Every row gives one point. To make a cloud, some directions were put in groups of two or more. Within a group, all points are equally far from the middle, so they leave a hole (a ring in 2 directions, a hollow ball in 3). The other directions are filled evenly. Then the cloud was stretched, turned, moved and blurred a little. How many holes are there, and how many directions does each take, smallest first?
In the rows, 128 means zero.

Cloud (14 x 2)
[[133  88]
 [173 161]
 [112 113]
 [152  85]
 [138 167]
 [180 100]
 [183 106]
 [126  93]
 [187 140]
 [186 143]
 [123 157]
 [119 100]
 [111 120]
 [156 168]]
Holes: 1 (2)

Cloud (19 x 3)
[[159 181 129]
 [127 175 145]
 [139 101 142]
 [148 157 156]
 [154 188  86]
 [173 122 136]
 [163 110  81]
 [177 171 134]
 [151 108 142]
 [120 155 170]
 [175 117 131]
 [167 191 106]
 [168 105 100]
 [171 159 143]
 [154 186 120]
 [169 189 113]
 [132  96 139]
 [157 103 101]
 [165 163 145]]
Holes: 1 (2)

Cloud (27 x 4)
[[194 137 127 136]
 [135 165 120 164]
 [128 161 109 101]
 [143 173 153 174]
 [ 85 136 120 188]
 [172 179 104 135]
 [163 127  81 166]
 [207 142 130 116]
 [119 145 121 103]
 [154 112 145 176]
 [209 135 128  89]
 [174 148 135 161]
 [136 140  93 174]
 [166 169 149 164]
 [156 132  66 160]
 [100 129  85 133]
 [ 82  99 131 143]
 [180 101 110 124]
 [189 124 137 120]
 [153 128 148  93]
 [111 145  92 133]
 [169 119  71 161]
 [112 126 173 121]
 [140 137 102 180]
 [ 68 126 132 169]
 [194 146 166 125]
 [102  80 159 155]]
Holes: 1 (2)

Cloud (54 x 6)
[[129 143 109 132 157 190]
 [159 136 163 105  97 163]
 [ 78 110 132 169 177 117]
 [112 131 130 117  73  92]
 [172 136 202 163 145 124]
 [113 144  90 175 119 138]
 [158 127 129 125 149 182]
 [ 97 137 175  89 150 175]
 [136 126 116 125 166 100]
 [ 58 139 151 135 151  86]
 [ 86 146 160  71 150 110]
 [138 136 212 113 120  87]
 [156 106 170 150 126  66]
 [ 86 137 139 157 166  80]
 [ 95 136 157 170 193 157]
 [ 97 153 170 135 144  68]
 [153 168 142 180 163 152]
 [ 92  87 185 165 122 100]
 [ 79  87 185 149 136 131]
 [119 167 176 171 181 144]
 [137 153 191 139 138  72]
 [133 125 205 119 119  71]
 [112 118 210 142 124 146]
 [ 85 130 148 177 188 147]
 [ 61 148 145 117 128  88]
 [ 86 133 130 171 165  88]
 [ 75  96 146  90 111 107]
 [130 146  94 143  99  97]
 [105 161 182 139 192 149]
 [146  95 154 136 144  81]
 [115 114 102  86 117 117]
 [135 132  96 110 149 112]
 [108 148  91 155 147 176]
 [146 110 123  85 100 111]
 [108 133 117 154  83 139]
 [110 104 170 184 121  79]
 [154 145 134 156  99 165]
 [ 90 104 192 142 161 155]
 [138 112 205 169 146 139]
 [139 133 154 167 130  62]
 [143 111 115 182 102  98]
 [ 75 129 177 143 182 160]
 [ 62 143 103 129 122 147]
 [122 118 191  75 112 101]
 [192 124 156 133 137 147]
 [ 76 166 167 138 142 160]
 [109 118  82 137 146 118]
 [185 127 147 118 123 159]
 [ 80 135 167 188 141 109]
 [102 141 150 145  90 153]
 [163 145 132 120 174 152]
 [ 90 110 159 140  83 131]
 [163 128 136 182 113 154]
 [ 74 146  96 134 126 160]]
Holes: 3 (2, 2, 2)
